Rows are points. Any point is a mix of the corners, with weights that add up to 1. It lies inside the corners' shape when no weight is negative. Is each point inside? If not, which corners have a negative weight?

Corners:
(1): [43 36 17]
(2): [-31 -68 -35]
(3): [ 11 -14  76]
(4): [-22   7 -13]
Points:
[ -7  -5 -21] -> outside (3)
[35 41 51] -> outside (2)
[  0 -17  37] -> inside
[-19   4  -9] -> inside
[-26 -30 -37] -> outside (3)
[ 7 10 12] -> inside

Corners:
(1): [ 24 -42  36 -20 -59 -71  40 -36]
(2): [-26 -40 -88  20  22  10   3 -11]
(3): [-63  23   6 -33 -67   7 -25   0]
(4): [ 25 -17   3 -45 -17 -26  23 -13]
(5): [-47  10  16 -25  -7 -27  12   0]
(6): [ -4  11 -71  47   4  11  30 -35]
(7): [ -1  12  38  12 -11 -39 -35  17]
(8): [-39  -3   5 -22 -52 -10  22  41]
(9): [ -7 -22 -42  25  14  42  11 -25]
Points:
[-43   8  14 -44 -30 -19  -1  34] -> outside (1, 6, 9)
[-41  16 -35  21   8  14 -16 -21] -> outside (1, 4, 8)
[-21   6  81 -49 -73 -69  -3  21] -> outside (2, 6, 9)
[ 28 -12  19   1 -29 -29  14 -38] -> outside (2, 5, 8)
[-20 -13   3 -16 -28 -13   9   6] -> outside (6)
[-13  -7  -1 -25 -32 -14  15   5] -> inside

Corners:
(1): [-10   5 -16  29 -18 -25 -30  10 -50   3 -35  -8]
(2): [ 39  46 -33  18  27 -24 -18   1  47 -35  37 -46]
(3): [-62  21   4  23 -16  -6  17  15 -16  48 -34   3]
(4): [-20  27   8   3 -44  -2  -4 -21 -20 -23  16   2]
(5): [ 33   9  12  23  31   1 -16   0 -13 -18  39   8]
(6): [ 19 -17  -9 -33   9 -17  50 -82  30   3  13 -16]
(7): [-15  11  12  -4 -50 -24   9 -14  20  58 -25  33]
(8): [ 31  -3  -2 -19  12  27   2   9  24 -21  29 -50]
(9): [-52 -41  12 -95 -12 -28  38 -41  19   5 -28  56]
(10): [-32 -61  -7 -29 -33 -50  66 -12  25  -2 -10  45]
(11): [ 16  34 -40  35   0  38 -44 -12  21 -13  33  -5]
(12): [-26  12 -42 -10 -19 -26 -23   9 -38  47   5   0]
(13): [-55 -33   0  25 -23 -45 -25  -3  26  37   1  13]
Points:
[ -3  21 -18   9  -1  26 -23 -14 -26  -9   7  -9] -> outside (2, 7, 10, 13)
[ -3   9 -14 -15   1  -9  -2  -9  23  14  -2 -17] -> outside (4, 5, 10)
[-22  -4  -9  -5 -13 -22  -7   7  -2  18 -11  17] -> outside (4, 6)
[-45 -30   7 -59 -29 -18  39 -39  22  31 -17  35] -> outside (1, 2, 5)
[ -1  10 -15   8  -7   0  -8 -15  14   4  10  -4] -> inside
